Each point is reached from the start by the listed moves, each made once or not at all, plus a little noise. Say if it took an odd or an even number of moves. Then give how often each move was made.

Moves:
(1): [ 43.3  -3.4 -34.8]
(2): [-2.8 24.6  1.7]
(3): [ 5.1  4.9 28.6]
Start: [-13.7  -2.0 -22.0]
Points:
[ 30.0  -6.1 -54.9] => odd (1, 0, 0)
[-12.5  28.8   8.0] => even (0, 1, 1)
[-7.6  4.1  4.2] => odd (0, 0, 1)
[-13.9  -3.1 -20.9] => even (0, 0, 0)
[-12.1  20.4 -20.6] => odd (0, 1, 0)

Moves:
(1): [  9.7  -2.4 -16.4 -15.0  -2.9   3.4  12.1]
(2): [-1.2 24.0 -4.7 -3.5  9.3  6.5 -0.9]
(3): [ 39.9  13.4   1.4  -4.3   2.1 -13.0 -19.1]
(4): [ 24.3  -6.2  -8.7  21.6  -3.0 -10.0   3.7]
(5): [13.3 -6.5  4.8 -2.2 13.6 -1.6  4.9]
(6): [ -2.8  -5.0   6.7   9.6 -19.8  21.4   8.9]
Start: [-3.0 15.1 16.0  9.8  0.4 -4.5  0.5]
Points:
[ 58.1  17.7  16.2  36.7 -20.4  -6.5  -5.4] => odd (0, 0, 1, 1, 0, 1)
[56.9 14.0 13.0 -2.2 -6.5  5.6  7.8] => even (1, 0, 1, 0, 1, 1)
[ 28.5   1.5  -2.1  26.0 -25.4  10.5  25.3] => odd (1, 0, 0, 1, 0, 1)
[ 42.9  45.0   2.8  -3.0 -10.4  14.4   1.8] => even (1, 1, 1, 0, 0, 1)
[ 73.4  40.2   8.9  21.5  22.4 -22.1 -10.9] => even (0, 1, 1, 1, 1, 0)
[80.4 31.8 -0.5 16.0 -0.3  2.5  9.8] => even (1, 1, 1, 1, 1, 1)
